Every row gives one point. To make a cloud, some directions were put in groups of two or more. Within a group, all points are equally far from the middle, so they leave a hole (a ring in 2 directions, a hollow ball in 3). The other directions are filled evenly. Then the cloud was stretched, turned, moved and blurred a little. How many holes are there, and how many directions does each take, smallest first?

Cloud:
2.1; 0.4; 9.4
1.1; -5.7; -0.5
-6.3; -3.3; 3.0
2.4; -5.0; 5.8
-3.8; -0.8; -4.2
-6.3; -0.7; -1.1
-6.2; -1.7; -0.9
-2.4; 3.1; 8.9
-2.0; -5.7; -0.7
-4.4; -3.8; -1.6
1.3; -6.1; 0.3
-3.2; 4.3; 7.5
6.5; 1.5; 5.4
2.7; 6.9; 0.5
6.9; 2.7; 0.6
6.0; -2.2; 5.0
-0.4; -1.9; -4.8
4.3; 1.6; 8.3
2.4; -4.0; -2.7
-1.4; -6.3; 1.9
0.9; -0.3; 9.8
-5.6; -4.1; 2.2
Holes: 1 (3)

Cloud:
5.5; -2.9; -8.9; -1.3; -2.0; 2.8
-2.2; 4.6; -3.1; 6.5; -0.4; 3.9
-4.9; 3.1; -1.9; 5.4; -3.1; 3.4
0.8; 2.3; 5.2; 2.0; -0.5; 10.5
4.2; -5.8; 5.5; -1.9; 6.3; 4.6
0.4; -1.5; -7.1; 7.4; -0.7; 4.3
1.3; -8.7; -0.7; -1.7; -6.3; 5.8
3.2; 6.2; -1.5; -3.9; 3.3; 3.3
-2.4; -7.4; 3.9; 4.1; 4.7; 1.3
2.2; -8.4; -6.8; 3.8; -3.3; -0.1
0.1; 1.2; -3.5; 1.2; -3.0; -6.6
-0.3; 5.5; 0.6; -3.7; -3.3; -2.2
9.3; -2.3; 2.9; -4.4; 0.2; 6.1
-2.8; 1.1; 8.4; -0.1; -2.0; 3.0
4.1; -0.5; 1.2; 3.7; -8.6; -0.3
6.3; -7.2; 6.4; -0.2; -0.4; 1.9
-2.0; -6.9; -1.2; -1.4; 6.8; -1.2
5.7; 4.1; -1.7; -4.9; -1.6; 6.4
-0.7; -2.6; -6.6; 1.4; -6.8; 5.6
9.2; -0.8; 1.5; -0.9; -3.2; -1.4
2.3; -2.6; -6.2; 2.6; 5.9; 6.8
-6.0; 3.4; -2.7; -1.6; 0.4; -1.3
-0.2; -1.7; 7.3; -2.0; -3.2; -2.8
2.5; 2.4; 1.3; -7.3; -4.1; 3.5
-2.9; 1.8; 8.1; -0.6; 1.0; 2.3
-1.0; -0.6; 4.4; 7.2; -5.1; 1.2
1.5; -5.5; -4.3; -1.7; 4.7; -4.7
-4.1; 1.2; 0.8; -3.2; 6.3; 2.3
2.8; 6.9; -3.4; 0.6; 3.5; 3.0
0.3; -0.2; -0.4; -6.3; -5.0; 6.9
-0.4; -11.1; -3.5; 2.4; -0.7; 2.5
2.2; -5.9; -3.3; 8.7; 2.9; 0.4
-1.6; -4.8; -0.8; -3.9; 4.2; 7.9
-2.7; -2.2; 2.4; 8.9; 1.6; 4.7
4.1; -1.9; -8.6; -3.9; -1.2; 2.4
0.8; 4.1; -4.1; 5.1; 0.7; 7.9
1.9; 4.7; 3.2; 3.3; 6.5; 1.1
-6.0; -4.4; 1.8; -1.1; 4.9; 3.8
5.7; 0.2; -2.8; -1.7; 6.6; -2.3
3.5; -10.2; -2.0; 4.5; -3.4; 3.9
5.8; 1.7; 0.4; 2.7; -1.2; 11.5
-3.0; -5.2; -2.6; -4.6; 5.1; 2.7
0.4; 4.0; 2.2; -0.2; -4.0; -4.3
3.6; 1.3; 3.0; -1.8; -7.0; 7.4
-2.3; 3.1; 0.8; 3.3; -5.9; 7.3
0.9; 0.4; 7.2; 6.7; 2.1; 5.7
6.6; -9.3; 0.9; 2.7; 3.7; 5.3
6.1; 3.1; -1.2; -6.6; 0.7; 2.2
0.3; -4.9; 5.9; 3.2; -1.1; 9.1
-7.1; -0.1; -3.0; 4.3; -1.2; 2.8
Holes: 1 (6)
